Each point is reached from the start by the listed moves, each made 0, 1 or 2 times, or once backwards (-1), plus a little noise. Say if it took an odd or an even number of moves. Then give how often each move was made.

Moves:
(1): [ 0.38 -0.19 -0.06 -0.05 -0.20]
(2): [0.21 0.33 0.08 0.08 0.04]
Start: [-0.24 -0.16  0.05 -0.05  0.14]
Points:
[ 0.72 -0.21  0.01 -0.07 -0.22] -> odd (2, 1)
[-0.06 -0.69 -0.10 -0.18 -0.10] -> even (1, -1)
[-0.44 -0.50 -0.05 -0.13  0.11] -> odd (0, -1)

Moves:
(1): [ 0.41  0.02 -0.06 -0.08  0.11 -0.01  0.01 -0.08 -0.10  0.05 -0.04  0.09
 -0.13 -0.07]
(2): [ 0.11  0.46  0.07 -0.03 -0.04 -0.02  0.16 -0.09 -0.03 -0.02 -0.09 -0.13
 -0.18  0.02]
(3): [ 0.04 -0.05  0.39  0.06 -0.04  0.04  0.15 -0.10  0.00  0.04  0.05 -0.02
  0.03 -0.09]
(4): [ 0.06  0.09 -0.03  0.38  0.02 -0.13 -0.09  0.05 -0.03  0.20  0.04  0.02
 -0.04 -0.15]
(5): [-0.10 -0.05  0.01  0.00  0.44  0.08  0.04  0.03  0.09  0.00 -0.13 -0.06
 -0.12 -0.13]
(6): [ 0.07 -0.08 -0.11  0.07 -0.13  0.55  0.13  0.01  0.09  0.04 -0.06  0.13
  0.06 -0.11]
(7): [-0.03 -0.01 -0.12  0.06 -0.02 -0.06  0.39  0.08 -0.04 -0.12 -0.01 -0.04
  0.04 -0.09]
(8): [-0.01  0.06  0.10 -0.07 -0.04 -0.03 -0.11  0.41  0.10 -0.09  0.17 -0.06
 -0.06 -0.01]
(9): [ 0.03 -0.02 -0.12 -0.04  0.00 -0.08  0.01 -0.02  0.32  0.13 -0.03  0.02
  0.08 -0.03]
(10): [-0.05  0.01 -0.02 -0.08  0.08  0.04  0.05  0.16 -0.14  0.21  0.02  0.11
  0.00  0.02]
(11): [ 0.01 -0.06 -0.01  0.03  0.12  0.06 -0.02 -0.16 -0.08 -0.02  0.33 -0.01
  0.07  0.06]
Start: [-0.02  0.24 -0.14 -0.01  0.12  0.03  0.09 -0.10  0.09  0.08 -0.04  0.05
 -0.15  0.01]
Points:
[ 1.04  0.40 -0.87 -0.51  0.39  0.66 -0.05 -1.28  0.57  0.16  0.07  0.23
 -0.18  0.18] -> odd (2, 1, -1, -1, 0, 1, -1, -1, 2, -1, 2)
[-0.22  0.75  0.63 -0.49 -0.59 -0.59 -0.17  0.02  0.70 -0.29 -0.16 -0.41
 -0.17  0.34] -> odd (-1, 1, 1, -1, -1, -1, -1, 1, 1, -1, -1)
[-0.52  0.24 -0.86  0.81  0.93  0.35  0.38  0.45  0.55  0.65 -0.33  0.09
 -0.20 -0.61] -> even (-1, 0, -1, 2, 2, 1, 1, 0, 1, 1, 0)
